Each wall is flat, endless, passes through zero and stands at right angles to its row. A trip goes straight from one point to another. List the walls that it crosses, first one first.

Walls:
(1): 35 57 8
(2): 20 -46 18
(3): 15 70 2
(4): 6 -36 25
(5): -45 -18 30
(6): 20 13 -25
(7): -5 33 4
(8): 33 -8 -60
(9): -9 -69 4
(10): 31 -23 -16
(11): -9 14 19
Trips:
2 16 28 to 36 45 17 => 4, 5, 6
-58 33 -42 to -13 29 18 => 8, 1, 6

Walls:
(1): -25 21 -6 62 27 39 -24 -21 43 34 6 -44
(2): -49 10 0 8 2 9 -76 -44 46 91 3 -39
(3): 31 9 2 21 -7 -11 -29 2 -57 -13 33 -29
(4): 26 -19 30 5 10 11 -6 -33 40 -5 -11 -42
(5): -30 -29 25 34 -41 8 0 -1 -58 22 -76 17
(6): -72 -16 -10 -51 -6 54 -11 -2 -6 -29 12 -40
(7): 45 49 64 -10 -10 33 -10 -23 17 12 -17 -2
(8): 12 0 -30 -38 31 9 11 22 -6 14 -28 5
(9): 17 -4 38 23 43 4 31 2 -23 0 7 54
(10): -9 -28 -40 47 10 -8 -18 -54 33 -26 -12 8
Trips:
40 -23 18 -3 0 -9 5 46 -41 20 8 34 to -9 -23 -12 -17 -27 26 26 36 -24 -20 0 -14 => 6, 9
-22 -25 43 -30 -17 -7 22 -30 -2 -29 22 19 to -16 6 25 -11 29 49 33 12 -36 -16 39 5 => 5, 4, 3, 8
21 37 -1 20 39 11 -8 -31 30 -20 10 -32 to 23 -12 -25 -17 30 55 2 -46 17 13 -20 -8 => 8, 6, 3

Walls:
(1): -15 -81 -69 -20 -1 11 29 -43 -1 -7 -13 -7 -22 27 -16 -22 6 28 -83 23 -11 31 79 26 -50 4 7 -40 -30 4 21 -39
(2): 24 -23 -38 -20 9 16 -45 -24 5 -16 6 -2 3 -37 9 0 -45 21 -15 -6 -52 -6 -1 -69 -2 -14 -6 14 38 39 28 19
(3): -47 -17 22 0 -6 -13 -29 23 -33 -43 -43 25 -46 10 -76 17 6 6 -4 -31 47 12 20 16 -16 26 -22 -7 -31 0 -57 19
(4): 23 19 -60 42 -1 38 -37 0 -24 -19 -25 27 11 9 18 -5 -42 -8 38 -19 -16 38 46 -4 49 3 17 66 2 6 -1 -23
(5): -20 5 2 -39 -8 -19 -29 -17 -21 -15 47 -17 -10 9 -10 -54 -34 -44 10 19 35 7 22 39 2 -28 13 -3 3 22 -47 37
(6): -39 24 17 -26 21 -3 16 41 21 -10 59 -23 -17 -1 20 41 1 -10 14 -23 45 12 -29 -21 -25 17 -42 -48 -40 -6 -13 22
(7): -43 -2 12 -31 -3 -24 -3 23 32 -30 19 -14 -10 42 -8 11 16 -27 -11 0 -23 -28 13 13 -77 42 13 -23 -27 -27 -39 -35
Trips:
45 -42 27 4 -27 37 6 -3 33 31 26 24 6 20 -7 47 4 -8 39 45 44 -25 -71 -14 59 6 0 25 -1 6 6 -4 to 3 -19 29 -7 -17 45 33 11 -1 0 -19 1 0 14 -36 -30 59 -13 34 40 -24 2 7 -31 44 -8 26 -28 -3 12 88 5 => 6, 1
74 -12 -14 9 21 -4 9 34 12 3 7 -10 7 25 -28 -2 -8 9 36 17 31 -34 18 -5 -9 -7 46 -48 12 18 42 37 to -2 -19 8 -40 -8 22 38 4 -24 -16 -10 0 8 18 -19 -14 -13 73 11 -1 -12 -7 -32 24 -2 -13 23 5 -36 7 -53 -23 => 1, 2, 3, 7
0 -12 47 -10 8 -15 -8 -7 -15 16 19 -30 1 14 38 30 -3 49 27 13 -30 12 19 -54 5 10 -59 17 46 21 -15 15 to -38 -1 72 5 74 -6 -40 30 -19 30 -14 24 75 6 43 -15 7 29 -7 34 52 -22 -30 -30 -25 -3 9 8 15 -11 -26 -33 => 7, 2
